Each row is a point. The points of each table are mixes of a few directions, plus a little noise. How many directions does each table use, and how many do they share? Where both have some left over, give the other angles between the two spaces (their principal angles), to ten degrees, smallest first.

First:
4.2 1.0 2.1

-3.0 1.6 -4.5

2.9 -0.2 2.5

-4.1 -2.4 -0.1
Second (7 x 3):
-0.1 -0.6 0.8

-0.1 -0.4 0.5

0.4 3.0 -3.7

0.5 4.5 -5.6

0.1 0.9 -1.2

-0.2 -2.1 2.7

-0.6 -5.4 6.6
Directions: first 2, second 1, shared 1

First:
-0.5 0.4 -1.2 2.7

-1.3 -2.2 0.1 -1.7

-1.0 -3.8 -1.9 -3.1

-2.6 -1.0 2.0 0.9

-2.4 -5.0 -2.5 -2.1

2.9 5.1 1.1 2.8

4.9 6.6 2.4 0.5
Second:
1.6 -1.6 0.9 0.9

-3.1 3.1 -1.8 -1.7

-4.5 4.5 -2.6 -2.5

-0.1 0.1 -0.1 0.0

-1.6 1.6 -0.9 -0.9

-0.7 0.6 -0.4 -0.4

7.6 -7.6 4.3 4.3

0.7 -0.8 0.4 0.4
Directions: first 3, second 1, shared 0; angles 90

First (7 x 6):
-1.1 -0.8 1.5 -1.0 0.7 0.2

0.2 0.2 -0.3 0.2 -0.1 -0.1

3.4 2.7 -4.5 3.0 -2.2 -0.7

-2.4 -1.9 3.2 -2.1 1.5 0.5

3.3 2.6 -4.4 3.0 -2.1 -0.7

-5.8 -4.7 7.9 -5.3 3.7 1.2

2.4 2.0 -3.3 2.2 -1.5 -0.5
Second:
-1.0 -0.9 2.8 0.3 -2.6 5.6

2.5 -0.8 -3.7 2.8 -1.0 -1.1

0.6 -1.8 -0.5 -1.1 -2.9 -5.4

-1.4 -2.5 1.6 -1.8 -4.5 -4.3

-2.4 0.1 1.4 0.3 -0.1 2.4

-0.7 2.5 -3.9 3.6 5.4 1.6

2.4 3.4 2.3 -3.9 5.8 1.2
Directions: first 1, second 4, shared 0; angles 30

First, 10 rows:
-3.1 2.1 -5.6 1.2 -1.8 2.2 -1.6 -6.3

-1.4 1.0 -2.6 0.6 -0.9 1.1 -0.7 -2.9

-1.5 1.1 -2.8 0.6 -0.9 1.1 -0.8 -3.1

0.8 -0.5 1.4 -0.3 0.5 -0.6 0.4 1.6

-2.1 1.4 -3.9 0.9 -1.3 1.6 -1.1 -4.3

2.1 -1.4 3.8 -0.8 1.2 -1.5 1.1 4.2

-1.6 1.1 -2.9 0.6 -1.0 1.1 -0.8 -3.2

5.7 -3.8 10.5 -2.3 3.4 -4.1 2.9 11.6

-0.3 0.2 -0.5 0.1 -0.2 0.2 -0.1 -0.6

1.5 -1.0 2.8 -0.6 0.9 -1.1 0.8 3.1
Second, 10 rows:
-8.1 -2.1 1.2 1.8 0.3 -0.7 -2.1 1.7

5.6 -2.5 7.7 -2.0 2.5 -3.0 2.6 8.4

-0.1 -1.8 3.7 -0.3 1.2 -1.5 0.4 4.2

1.0 -0.5 1.5 -0.4 0.5 -0.5 0.4 1.6

4.4 3.3 -5.3 -0.6 -1.6 2.3 0.6 -6.2

4.5 0.9 -0.1 -1.1 0.0 0.2 1.2 -0.4

3.9 0.5 0.7 -1.0 0.2 -0.1 1.2 0.6

-2.5 2.2 -5.6 1.1 -1.8 2.2 -1.4 -6.2

-4.5 -0.3 -1.4 1.2 -0.5 0.4 -1.5 -1.3

-4.4 0.3 -2.3 1.2 -0.8 0.8 -1.5 -2.3
Directions: first 1, second 2, shared 1

First (8 x 9):
-1.4 -0.5 -3.3 0.0 1.3 -1.7 1.4 0.8 0.0

2.6 -1.4 -1.4 -0.4 -2.1 -2.2 1.6 1.6 3.0

3.2 -2.3 4.2 1.9 -4.1 2.9 -2.4 0.3 0.9

5.9 -0.9 -3.4 -0.1 3.6 -2.4 1.2 -1.9 0.9

-3.1 -2.6 -8.2 -0.7 -4.0 2.6 3.6 4.8 -0.9

1.5 5.9 5.5 -2.6 3.7 -0.8 -1.7 -5.1 -0.8

-4.8 0.2 4.5 1.8 -1.0 3.4 -3.0 0.1 -2.5

-3.6 1.6 2.1 0.2 2.4 -1.9 -0.7 -0.9 -0.5
Second, 8 rows:
3.6 -0.8 -6.3 -2.3 1.7 -0.2 3.4 0.2 -1.2

-3.1 -5.6 3.4 -0.9 -2.0 -3.5 1.8 4.8 -1.5

0.1 1.8 2.6 2.6 -0.7 3.6 -3.6 -2.3 0.4

0.2 -4.0 -2.9 0.7 -1.1 0.4 1.3 2.6 -1.1

1.7 4.3 2.8 -1.9 1.9 0.0 -0.8 -3.4 0.1

3.5 -1.5 1.7 2.7 -0.8 6.3 -3.5 -1.8 -2.6

-3.3 3.0 2.9 2.5 2.8 -2.5 -2.7 -2.5 2.3

-2.7 2.8 -4.2 -3.5 -1.8 -4.0 4.3 2.3 3.7
Directions: first 5, second 5, shared 4; angles 80

First (11 x 11):
-10.7 1.2 5.9 -12.7 6.8 -9.2 -7.0 3.2 3.8 -1.1 -6.1

-3.8 0.4 2.2 -4.7 2.5 -3.3 -2.5 1.2 1.3 -0.5 -2.2

3.8 -0.3 -2.2 4.4 -2.4 3.2 2.5 -1.1 -1.2 0.4 2.1

0.5 -0.1 -0.3 0.6 -0.4 0.5 0.4 -0.2 -0.2 0.0 0.4

-1.0 0.1 0.6 -1.2 0.7 -0.8 -0.7 0.3 0.4 -0.1 -0.6

0.4 0.0 -0.4 0.4 -0.2 0.3 0.3 -0.2 -0.1 0.1 0.2

2.0 -0.1 -1.1 2.3 -1.3 1.7 1.3 -0.6 -0.7 0.3 1.1

0.7 -0.1 -0.4 0.8 -0.4 0.6 0.5 -0.2 -0.2 0.2 0.4

6.5 -0.6 -3.7 7.7 -4.1 5.7 4.3 -2.0 -2.2 0.7 3.8

0.0 0.0 0.0 0.0 0.0 0.1 0.0 0.0 0.1 0.1 0.0

1.6 -0.2 -1.1 1.8 -1.0 1.4 1.1 -0.6 -0.5 0.2 0.9
Second, 11 rows:
0.3 0.4 -3.7 0.4 -1.9 2.5 -1.2 -0.7 -2.2 -5.0 0.9

3.9 -2.0 -4.6 -3.6 -7.5 -2.0 -2.5 -2.3 1.6 2.5 0.1

0.1 1.0 -4.3 -0.1 6.0 -0.4 -2.4 -1.0 -1.2 -0.1 0.7

1.1 3.4 0.5 4.3 5.5 1.8 3.7 -2.1 -4.5 -0.8 2.3

-2.8 -0.9 -2.3 -1.6 1.5 0.6 -3.7 2.0 0.9 -3.6 -1.0

0.6 -1.6 5.4 -2.5 -7.2 -2.6 2.0 0.4 3.1 4.2 -1.5

-0.9 1.8 6.6 3.8 -1.5 2.4 5.9 0.4 -2.4 -2.0 0.6

-2.3 -0.3 -1.4 -5.2 2.7 -3.8 -4.4 0.4 1.9 1.0 -1.8

4.2 -0.8 -5.3 1.8 1.6 0.2 -0.9 -1.8 0.3 4.0 1.6

-4.2 -1.1 3.8 -0.5 1.5 0.1 -0.7 3.7 2.3 -1.5 -2.0

-0.1 0.2 5.3 3.2 -0.6 1.3 4.3 1.0 0.0 1.3 0.2
Directions: first 1, second 5, shared 1

First (11 x 12):
1.0 3.8 -0.6 0.6 0.0 -1.2 -1.3 -1.8 0.7 0.0 -1.4 -2.4

0.9 -5.6 2.4 1.9 1.5 0.4 0.3 -1.8 3.0 -0.7 1.0 3.6

1.0 -0.2 -3.8 -2.5 -4.0 0.8 0.2 5.0 -4.7 1.4 -2.9 -0.6

-5.4 4.8 1.0 0.1 0.9 1.7 2.1 0.5 -5.2 0.2 2.6 -3.5

0.0 -1.5 3.7 1.7 3.7 -1.2 -0.6 -4.5 6.3 -1.5 2.8 2.0

5.0 -3.1 -2.6 1.9 -3.1 -0.1 -1.3 0.8 -1.1 0.7 -5.3 1.1

3.5 6.8 -1.2 2.1 0.2 -3.0 -3.2 -4.6 3.1 -0.3 -3.3 -3.9

2.9 -3.0 -3.3 -1.8 -3.6 0.5 -0.3 4.1 -2.3 1.1 -3.3 1.4

3.1 1.3 -2.5 -3.8 -1.2 -2.4 -2.3 1.4 4.2 0.2 -1.3 0.5

-4.9 -2.7 3.6 -0.9 2.8 1.6 2.4 0.1 0.3 -0.7 5.5 2.0

-7.1 -0.4 3.5 0.3 2.5 2.9 3.7 0.6 -4.3 -0.4 5.5 -0.2
Second, 9 rows:
0.4 1.9 -2.5 -1.5 0.6 2.9 -0.3 -1.0 -0.3 4.3 3.4 1.3

-3.2 -1.1 -0.1 1.5 -2.7 3.3 0.9 -0.9 2.5 -0.8 2.3 -6.1

-2.4 0.1 -1.6 0.9 -1.8 4.5 0.7 -1.5 2.0 -0.5 5.5 -3.2

3.7 -2.1 -4.7 -5.2 5.1 -1.0 -4.8 1.1 -2.8 -3.5 -7.4 1.2

-2.1 0.2 1.8 2.6 -2.3 0.8 2.0 -0.6 1.6 -1.5 3.8 -1.1

2.8 0.9 -5.5 -4.3 3.6 2.7 -2.9 -0.6 -1.9 1.1 0.8 3.5

2.4 0.8 4.6 1.8 0.8 -7.0 1.1 1.9 -1.8 -2.9 -2.8 7.0

-0.5 -0.4 4.8 2.8 -1.5 -4.2 1.7 1.2 0.3 -1.2 -2.6 0.2

-1.0 0.1 3.1 1.4 -1.9 -1.8 1.5 0.3 0.6 5.1 -2.8 -2.8
Directions: first 4, second 4, shared 0; angles 50, 70, 70, 90

First (10 x 14):
2.5 -4.5 -1.0 -3.0 1.9 0.3 -1.5 1.8 -5.1 0.1 0.8 -1.5 5.1 1.0

1.6 -1.4 0.8 1.4 -2.4 0.4 3.2 0.0 1.9 1.6 -1.9 -1.9 1.2 2.3

0.7 -1.6 2.1 -0.2 -1.7 -1.3 -0.4 2.8 2.9 -0.1 1.3 3.7 -2.6 -0.7

-0.9 0.4 -3.7 -0.6 -1.1 0.9 1.0 -1.5 -2.0 0.1 -0.7 -3.0 0.6 1.8

1.6 -2.2 0.5 -2.0 0.0 -0.1 1.4 0.1 -2.7 1.0 -2.0 0.1 4.3 1.3

3.0 -0.8 0.2 6.3 -0.4 1.4 1.1 1.2 5.0 1.0 1.5 -8.5 -2.0 2.6

-2.7 8.1 3.1 2.5 11.2 -2.6 -4.0 1.1 -2.4 -2.0 -1.3 6.9 -5.0 -5.2

-5.0 1.4 -1.5 -4.1 -7.0 2.5 -1.9 -7.9 2.8 -1.8 4.0 0.1 1.8 -4.1

0.4 -0.1 -0.3 0.2 -1.2 0.3 2.2 -0.7 -0.3 0.9 -1.9 -1.0 1.3 1.6

-1.1 0.8 -0.4 -0.7 0.7 -1.9 -1.0 3.2 -0.1 -0.9 0.3 5.0 -4.7 -0.7
Second, 11 rows:
-2.1 5.1 3.7 -0.4 6.0 -0.7 -1.1 -3.3 -2.8 -0.5 -2.9 4.6 2.5 -4.0

-0.8 3.5 1.8 3.2 -0.6 0.3 2.5 -2.7 3.4 0.9 -2.5 -0.9 -0.9 0.0

-1.0 -0.3 0.4 -3.0 -1.1 0.7 0.2 -3.2 -1.9 0.1 -0.8 1.0 4.3 -1.1

0.4 -4.3 3.0 -3.0 -6.1 0.5 -0.6 -0.7 3.8 0.0 3.1 2.3 2.3 -1.9

-3.3 3.9 -1.5 -0.4 -2.3 -0.5 2.2 -2.4 0.8 -0.1 -2.7 3.0 -2.9 -0.1

0.1 0.3 -2.7 -0.2 1.3 2.1 0.2 -3.8 -3.6 0.3 -0.6 -6.3 5.0 1.2

4.6 -5.0 -1.1 1.9 2.2 -1.6 -0.8 9.1 -0.6 0.4 1.8 -1.1 -3.8 3.6

0.4 1.2 1.4 4.1 -2.6 2.6 1.4 -4.7 5.1 0.9 0.8 -7.3 2.0 0.1

-1.3 -0.7 -4.5 -4.4 1.1 -0.8 -1.0 1.2 -6.4 -0.9 -0.5 2.3 0.3 0.8

2.7 -1.8 1.8 3.5 0.0 -2.5 0.9 7.9 4.2 0.6 0.3 3.0 -7.4 2.1

0.2 -1.8 -2.2 -1.3 1.9 -0.1 -3.8 2.6 -2.1 -1.6 3.9 -0.6 -1.3 -0.8
Directions: first 6, second 6, shared 6

First:
-0.5 0.9 -0.6 1.4 3.2 0.1 -1.9 -0.2 -0.3 0.3 0.8 0.4 1.7 0.0 -0.2 1.5
 1.7 -1.7

-2.3 -4.9 -3.0 4.6 3.6 2.4 -4.7 0.2 0.8 0.3 -0.4 -1.1 2.5 -2.4 -4.3 -0.7
 -0.1 -1.0

-0.7 0.8 -0.9 2.1 4.3 0.3 -2.8 -0.3 -0.3 0.4 0.9 0.4 2.3 -0.1 -0.6 1.8
 2.2 -2.3

2.0 5.8 2.7 -3.6 -1.2 -2.4 3.4 -0.3 -1.1 -0.1 0.9 1.5 -1.3 2.5 4.3 1.9
 1.4 -0.3

3.2 8.3 4.2 -6.0 -3.2 -3.7 5.9 -0.4 -1.6 -0.3 1.1 2.1 -2.5 3.7 6.5 2.2
 1.4 0.2

3.1 7.4 4.1 -6.1 -4.1 -3.5 6.2 -0.3 -1.4 -0.4 0.7 1.8 -3.0 3.5 6.1 1.5
 0.7 0.8

-1.2 -2.8 -1.6 2.4 1.8 1.3 -2.5 0.1 0.5 0.2 -0.2 -0.6 1.3 -1.3 -2.4 -0.5
 -0.2 -0.4

-2.3 -10.2 -3.2 3.3 -2.9 3.6 -2.3 0.9 2.1 -0.3 -2.7 -2.9 -0.6 -3.9 -6.2
 -5.0 -4.8 3.1

-1.2 -5.4 -1.7 1.8 -1.4 1.9 -1.3 0.4 1.1 -0.2 -1.4 -1.5 -0.3 -2.1 -3.3
 -2.6 -2.5 1.6
Second (8 x 18):
1.3 -3.7 -1.0 2.8 0.6 2.2 -2.5 2.2 -1.6 0.1 1.4 1.8 -1.9 -1.3 -2.3 -5.2
 1.6 0.2

-0.3 4.9 1.3 1.0 3.7 -4.7 0.4 -4.4 1.4 -5.2 5.0 -4.1 4.1 1.2 1.6 1.8 4.5
 -4.3

0.4 4.1 -2.7 2.8 0.6 -2.1 -0.5 -3.0 2.9 -0.9 -3.0 -0.3 2.5 4.1 -0.2 1.7
 0.7 0.5

-1.2 -2.2 0.3 -3.8 -1.1 4.2 1.1 3.1 -2.1 2.3 -0.7 4.6 -6.5 -2.4 2.0 2.5
 -1.2 -1.3

3.1 6.5 1.4 0.2 -0.1 -3.1 -0.1 0.3 -0.6 5.9 -4.3 -0.2 7.0 4.9 0.7 1.3
 -1.3 5.3

-1.0 -5.3 -0.1 -1.1 -2.7 2.5 0.9 1.4 -0.4 -0.5 0.2 0.2 -4.0 -3.0 -1.0
 -2.2 -2.1 0.5

0.0 -3.2 1.4 -4.6 -5.1 2.6 3.6 2.6 -1.4 0.3 -0.5 2.5 -7.3 -2.2 1.8 -1.4
 -2.8 1.0

-2.3 -0.8 -0.4 3.0 4.0 -1.5 -2.7 -2.4 1.5 -1.6 1.9 -4.4 5.6 -1.4 -2.4
 1.2 0.8 -1.7
Directions: first 2, second 6, shared 2
